Rows are points. Any point is a mix of the corners, with weights that add up to 1. It lies inside the corners' shape when no weight is negative. Is each point inside? If not, which corners have a negative weight?

Corners:
(1): [-4 63]
(2): [-46  44]
(3): [ 67 -41]
Points:
[ 46 -23] -> inside
[ 14 -20] -> outside (1)
[-31  43] -> inside
[-2  5] -> outside (1)
[ 1 52] -> inside

Corners:
(1): [  0  58  40   6 -56  65]
(2): [-65   0 -49 -48  42 -39]
(3): [ 13   1  25 -51  -8 -11]
(4): [-47  49  34  12  49  28]
(5): [-18  50 -68   3 -60 -89]
(6): [ 29 -25 -24  -5 -30 -15]
(7): [ 35  27   6 -44  35  50]
Points:
[-26  25   2 -14 -25  -7] -> outside (7)
[-34  40   4 -16  24   3] -> outside (6)
[  3   3 -23 -34  17 -16] -> outside (1)
[  7  86  47  51 -32  83] -> outside (2, 3)

Corners:
(1): [ 78  60  95  54 -85 -49  -6 -56  28  20  14]
(2): [ -4  45  80  55  -5 -48 -11   3  42  43 -65]
(3): [-75 -61 -23 -74  20  34 -13  47 -17 -30  20]
(4): [ 75  24  15  35   2 -20  48 -36 -16  49   6]
(5): [-11   4 -25  30 -67  -5 -29  28   3 -16 -52]
(6): [-35 -46 -18  39  16 -18 -15 -10   2 -33 -14]
(7): [  6  23 -32 -41  67  23   6   5 -23 -59  31]
(8): [ 18  52  42  35 -55 -20 -29 -83  61  50 -45]
(9): [ 72 -33 -23 -23  61  10 -19  24  19 -19  31]
(10): [ 35  46 -26 -49  10 -41  45 -17  28 -20  27]
(11): [-13 -42  16 -33  25  32  36  21  12 -55 -16]
(12): [-54 -11  -5  46   8  28  -7  46  51  -2 -15]
Points:
[ 0  2  7 15 14  2 10  4 23  4  2] -> outside (5)
[ 18  21   4   7 -10 -19   0 -12  15  11   2] -> outside (11)
[ -4 -17  12   1  -6  -1  -3  12  19  -4 -10] -> outside (7)
[18  2 -3 -1 19 -4 11  1 11  0 -2] -> outside (1)
[ -6 -27 -66 -14  37  18 -12  -1   7 -24  11] -> outside (1, 2, 11)
[-31   1  11   4 -14  -2   5   7  15 -10 -18] -> outside (9)
[  3  -3  16  32  -2   2 -14  -6  23  10 -19] -> outside (10)

Corners:
(1): [ 21 -27  27  94  -9   8   7   5 -64 -11  11  10   8 -10   1 -35  14  19]
(2): [ 15 -23 -32   7 -15   3   2 -10 -32 -45   0  10  24 -35 -16 -22 -40  32]
(3): [-15 -13 -19  37  59  -6   7 -10   1 -39 -14   2   4  -4 -52 -25 -27 -10]
(4): [ 62   4 -37 -31   4 -35  16   0   0 -35 -79 -25 -50  16  66 -20   3  10]
(5): [  3 -12 -46  48  18 -34   2  27   7 -12 -18  -5  51 -19  -6   3 -10  42]
(6): [ -4 -32   2 -23 -13  30 -25  16  55 -27 -90 -32 -22 -26  32   1  -8 -10]
(7): [ 32 -25  -1  42  20  12  84 -18  -6 -18  19 -10  18 -11  53 -25 -23  30]
(8): [ 14 -36 -23 -35 -37 -64   0   7  32 -19 -34  -1 -71  -7  31  -4  -6 -12]
(9): [-34  35  27 -37  -8  -3  -5  10  33  30 -57  -2  11 -68 -42 -15  31  -8]
(10): [ 41  -9  19  48  21   3   2   3 -17 -27   1  10 -19 -31  -3  56 -35  36]
(11): [ 17   5   4  34  54   8  -5  40 -11 -51  13   8  -8 -42  61 -25 -17  11]
(12): [  5 -16  -3 -31   0 -78 -36 -28  16 -27 -62 -53 -17 -23  64  21  -4 -37]
(13): [-50 -19 -39  29  26  42  26  -6 -32 -17 -11   2  -1 -23   5  24  -7  51]
(14): [  6  15 -46  55 -25  33   4  -7  -5 -37  20 -32 -21 -52 -40 -15  14  26]
(15): [ -8 -10  35  41  18   8  43 -20   4 -95  -7   3  19  -9   2 -20   5  72]
(16): [  9  22 -13  59   8  -1  -5 -14   4 -10  -3  36   1 -21  41 -37 -29  21]
(17): [-14   7  25 -60  17  12 -74 -13  69  63 -43  -3  29 -36 -18 -15  77   0]
(18): [-44  50   7 -64 -13  12 -76  30  43  36 -15 -25  12  10 -33  -6  11 -20]
(19): [ 11 -12 -32  37 -14   8  20 -15 -15 -43   1  34  26  -7 -15  26  19 -16]
Points:
[  5  -3 -16  19  -2  -4  -2  -8   1 -25 -15  -3   1 -24   3   0   4   3] -> inside
[ 16 -31 -25  43  15 -19  61 -26  -8 -64 -31  13   1  -8  19   9 -42  31] -> outside (1, 11, 14, 17, 18)
[  1  -5  -4   0  21   2   8   4  17 -19 -26   5   5 -13  18  -7 -13  17] -> outside (1, 12, 14)
[  8  -4 -10  27   3   5  15  -3   0 -20  -8  -7   4 -26   5 -14  -3  19] -> inside
[  1  -8   5  14  11   5   6  -1  11 -36 -23  -5   3 -22  14 -11   0  22] -> inside
[ 16  -3 -26  29  21  -9  27  -6  -5 -38  -6  14   6 -24  -3   0  -9  33] -> outside (1, 6, 12, 18)
[-12 -18 -30  22   8   2  13  13 -11 -43   8  -9  -3 -40 -15  43 -53  10] -> outside (1, 4, 15, 16, 17)
